Rows are points. The points of each table are mixes of a few directions, plus a little noise. How many directions does each table use, and how many do they share? Where both have some left over, give the other angles between the two spaces (their principal angles), to ten degrees, smallest first.

First (4 x 2):
[[-0.28  0.16]
 [-0.14  0.08]
 [ 0.62 -0.34]
 [-0.20  0.12]]
Second (4 x 2):
[[ 0.45 -0.25]
 [-0.56  0.31]
 [ 0.03 -0.01]
 [ 0.08 -0.04]]
Directions: first 1, second 1, shared 1

First (7 x 3):
[[ 1.01  0.18  0.44]
 [-0.49 -0.09 -0.22]
 [-0.32 -0.06 -0.14]
 [ 0.00  0.00  0.00]
 [-0.06 -0.01 -0.03]
 [ 0.14  0.02  0.06]
 [-0.28 -0.05 -0.12]]
Second (7 x 3):
[[-0.04 -0.25  0.22]
 [-0.08  0.21  0.09]
 [ 0.25 -0.62 -0.26]
 [ 0.18  0.62 -0.68]
 [-0.04 -0.20  0.18]
 [-0.07  0.06  0.13]
 [-0.15  0.13  0.27]]
Directions: first 1, second 2, shared 0; angles 90

First (6 x 6):
[[ 0.59 -0.08 -0.54  0.05 -0.37 -0.26]
 [ 0.56 -0.07 -0.50 -0.02 -0.38 -0.17]
 [-0.03  0.00 -0.01  0.28  0.12 -0.36]
 [-0.40  0.05  0.38 -0.14  0.22  0.33]
 [-0.35  0.05  0.32  0.01  0.24  0.10]
 [-0.37  0.05  0.36 -0.18  0.18  0.36]]
Second (9 x 6):
[[ 0.06  0.03 -0.03  0.00 -0.05  0.02]
 [-0.22  0.56  0.55  0.24 -0.02  0.41]
 [ 0.01 -0.54 -0.37 -0.21  0.17 -0.40]
 [-0.23 -0.03  0.17  0.01  0.18 -0.02]
 [ 0.10 -0.12 -0.18 -0.06 -0.05 -0.09]
 [-0.10  0.17  0.19  0.07  0.02  0.13]
 [-0.68  0.23  0.69  0.17  0.45  0.16]
 [ 0.52 -0.01 -0.42 -0.07 -0.39  0.00]
 [ 0.51 -0.29 -0.60 -0.18 -0.30 -0.21]]
Directions: first 2, second 2, shared 1; angles 70

First (10 x 8):
[[ 0.16 -0.03 -0.06 -0.13  0.27  0.35 -0.26 -0.11]
 [ 0.17  0.18 -0.06 -0.28  0.11  0.15 -0.14 -0.15]
 [ 0.16 -0.25  0.02 -0.35  0.60  0.49 -0.16 -0.12]
 [-0.22  0.01 -0.05  0.01 -0.29 -0.27  0.26  0.15]
 [-0.04  0.56  0.18  0.18 -0.39 -0.49  0.70  0.11]
 [-0.03  0.15 -0.24  0.14 -0.31  0.13 -0.22  0.06]
 [ 0.23 -0.30  0.15 -0.58  0.55  0.04 -0.42 -0.38]
 [-0.07  0.22 -0.10 -0.29 -0.27 -0.24  0.07 -0.04]
 [-0.11 -0.09  0.34  0.97 -0.31 -0.51  0.28  0.20]
 [-0.22 -0.46 -0.17  0.32  0.04  0.35 -0.10  0.27]]
Second (8 x 8):
[[-0.27 -0.12  0.54 -0.06 -0.74  0.33 -0.20 -0.52]
 [ 0.21  0.09 -0.41  0.05  0.56 -0.24  0.15  0.39]
 [ 0.02  0.01 -0.06  0.01  0.07 -0.02  0.03  0.07]
 [-0.19 -0.09  0.38 -0.04 -0.53  0.23 -0.13 -0.36]
 [ 0.19  0.08 -0.33  0.04  0.46 -0.20  0.12  0.32]
 [-0.09 -0.04  0.20 -0.02 -0.27  0.12 -0.06 -0.18]
 [-0.15 -0.06  0.27 -0.02 -0.36  0.16 -0.08 -0.25]
 [ 0.30  0.15 -0.58  0.07  0.79 -0.37  0.21  0.58]]
Directions: first 5, second 1, shared 0; angles 70

First (10 x 9):
[[ 0.07 -0.10  0.41  0.11  0.03 -0.40 -0.02 -0.39 -0.16]
 [-0.22  0.29 -0.21  0.06  0.02  0.27  0.05  0.48  0.21]
 [-0.44  0.13 -0.18  0.01  0.05  0.29  0.08  0.36 -0.16]
 [-0.09  0.09 -0.67  0.25  0.24  0.32  0.00  0.62  0.39]
 [-0.18  0.01  0.40  0.18  0.09 -0.32  0.03 -0.21 -0.26]
 [ 0.34  0.13  0.42  0.13  0.59  0.42  0.22  0.39 -0.23]
 [ 0.11 -0.08 -0.20 -0.39 -0.61 -0.19 -0.17 -0.41  0.26]
 [ 0.10 -0.44 -0.72 -0.52 -0.44  0.22 -0.17 -0.28  0.00]
 [ 0.37 -0.11  0.23  0.17  0.02 -0.49 -0.09 -0.38  0.21]
 [-0.07  0.10  0.53 -0.01  0.02 -0.13  0.07 -0.17 -0.27]]
Second (9 x 9):
[[ 0.47 -0.10 -0.11 -0.14  0.54 -0.07 -0.03  0.55  0.35]
 [-0.23  0.14  0.35  0.33 -0.28 -0.09  0.06 -0.49 -0.25]
 [ 0.40  0.20  0.15  0.51  0.17  0.17  0.08 -0.02  0.24]
 [-0.02  0.02 -0.36 -0.02 -0.21  0.38  0.00  0.02  0.08]
 [-0.19 -0.22 -0.06 -0.51  0.09 -0.29 -0.09  0.20 -0.12]
 [ 0.05  0.15 -0.50  0.24 -0.39  0.72  0.05 -0.08  0.16]
 [-0.06  0.13 -0.30  0.18 -0.35  0.46  0.04 -0.16  0.03]
 [-0.40 -0.29  0.20 -0.64  0.10 -0.65 -0.12  0.08 -0.33]
 [-0.03 -0.04  0.64  0.04  0.31 -0.64 -0.01 -0.11 -0.16]]
Directions: first 5, second 3, shared 2; angles 80

First (9 x 12):
[[ 0.25 -0.29  0.10 -0.21  0.21 -0.16 -0.15  0.37 -0.75 -0.01  0.01  0.27]
 [-0.19  0.23 -0.05 -0.12 -0.03 -0.14  0.16  0.04  0.07  0.23  0.05  0.27]
 [-0.12  0.64 -0.13  0.29 -0.32  0.19 -0.08 -0.23  1.05  0.06  0.13 -0.04]
 [ 0.06 -0.38  0.05  0.15  0.05  0.19  0.00 -0.23 -0.04 -0.30 -0.15 -0.56]
 [ 0.23  0.31 -0.03  0.22 -0.13  0.14 -0.34  0.06  0.43 -0.08  0.13  0.08]
 [ 0.00  0.02 -0.04  0.33 -0.16  0.30 -0.06 -0.37  0.60 -0.26 -0.06 -0.56]
 [ 0.04 -0.07  0.06 -0.36  0.18 -0.32  0.05  0.41 -0.70  0.25  0.06  0.58]
 [-0.16 -0.76  0.10 -0.24  0.27 -0.11  0.39 -0.12 -0.82 -0.11 -0.28 -0.41]
 [-0.11  0.33 -0.05 -0.08 -0.07 -0.12  0.04  0.09  0.17  0.23  0.11  0.35]]
Second (8 x 12):
[[ 0.20 -0.24  0.06 -0.02  0.10  0.02 -0.14  0.12 -0.33 -0.13 -0.02 -0.04]
 [ 0.32  0.36 -0.05  0.49 -0.24  0.38 -0.49 -0.14  0.88 -0.29  0.12 -0.28]
 [ 0.44 -0.50  0.13  0.00  0.21  0.06 -0.34  0.25 -0.67 -0.30 -0.05 -0.09]
 [ 0.26  0.08  0.05 -0.17  0.11 -0.17 -0.27  0.45 -0.43  0.12  0.14  0.56]
 [-0.49  0.12 -0.07 -0.17 -0.05 -0.15  0.50 -0.22  0.13  0.29 -0.08  0.03]
 [ 0.35 -0.39  0.09  0.06  0.14  0.10 -0.27  0.11 -0.42 -0.29 -0.05 -0.20]
 [-0.44  0.47 -0.13 -0.10 -0.15 -0.15  0.36 -0.14  0.47  0.38  0.06  0.26]
 [-0.62  0.09 -0.11 -0.10 -0.10 -0.07  0.64 -0.44  0.37  0.24 -0.13 -0.23]]
Directions: first 3, second 3, shared 3

First (10 x 14):
[[ 0.53  0.07  0.15 -0.12 -0.29  0.18 -0.02 -0.24 -0.25  0.05  0.29 -0.28
  -0.20 -0.04]
 [ 0.37  0.00 -0.64  0.08  0.04 -0.10 -0.20  0.04 -0.03 -0.28 -0.15 -0.50
  -0.12  0.28]
 [-0.57 -0.16  0.06  0.21  0.13 -0.25  0.17  0.20  0.19 -0.06 -0.17  0.30
   0.28  0.09]
 [ 0.33  0.06  0.01 -0.13 -0.11 -0.01 -0.16 -0.28 -0.12  0.03  0.14 -0.22
  -0.21 -0.02]
 [-0.01 -0.05  0.66  0.16 -0.31  0.28  0.32  0.21 -0.03  0.27  0.26  0.34
   0.20 -0.15]
 [ 0.38  0.38  0.06 -0.30  0.19  0.60 -0.39  0.24  0.19  0.47 -0.03  0.23
  -0.23 -0.46]
 [-0.44 -0.13  0.15 -0.13 -0.04 -0.01  0.69 -0.18 -0.47 -0.31  0.09  0.00
   0.17  0.03]
 [ 0.03  0.16 -0.03 -0.33  0.14  0.09 -0.08 -0.25 -0.12  0.04  0.01 -0.02
  -0.19 -0.19]
 [-0.97 -0.09 -0.43 -0.07  0.53 -0.10  0.52  0.28 -0.07 -0.41 -0.46  0.25
   0.33  0.05]
 [ 0.35 -0.22  0.01  0.62 -0.27 -0.68 -0.84 -0.01  0.70  0.21  0.00 -0.10
  -0.04  0.40]]
Second (10 x 14):
[[-0.18 -0.03 -0.18 -0.03  0.14  0.04  0.10  0.18 -0.04 -0.05 -0.07  0.13
  -0.02 -0.06]
 [-0.32  0.11 -0.04  0.03  0.29  0.06  0.01  0.20  0.30  0.00 -0.37  0.11
   0.33  0.02]
 [ 0.20 -0.11  0.15  0.05 -0.28 -0.06  0.09 -0.16 -0.24 -0.02  0.27 -0.09
  -0.14  0.04]
 [-0.46  0.14 -0.20  0.00  0.46  0.10  0.00  0.32  0.34 -0.03 -0.48  0.20
   0.33 -0.01]
 [-0.59  0.14 -0.47 -0.07  0.63  0.13 -0.02  0.51  0.33 -0.05 -0.57  0.33
   0.21 -0.13]
 [ 0.39 -0.11  0.18 -0.01 -0.39 -0.09  0.01 -0.27 -0.27  0.02  0.41 -0.18
  -0.26  0.04]
 [ 0.38  0.16  0.39  0.04 -0.17 -0.02 -0.38 -0.35  0.29  0.18 -0.02 -0.27
   0.16  0.10]
 [ 0.35 -0.23  0.48  0.15 -0.63 -0.14  0.30 -0.40 -0.43 -0.08  0.56 -0.22
  -0.07  0.16]
 [-0.67 -0.08 -0.58 -0.07  0.45  0.09  0.37  0.59 -0.10 -0.22 -0.27  0.44
   0.00 -0.15]
 [ 0.94  0.05  0.27 -0.08 -0.52 -0.14 -0.53 -0.61 -0.13  0.24  0.52 -0.41
  -0.50 -0.01]]
Directions: first 5, second 3, shared 2; angles 60
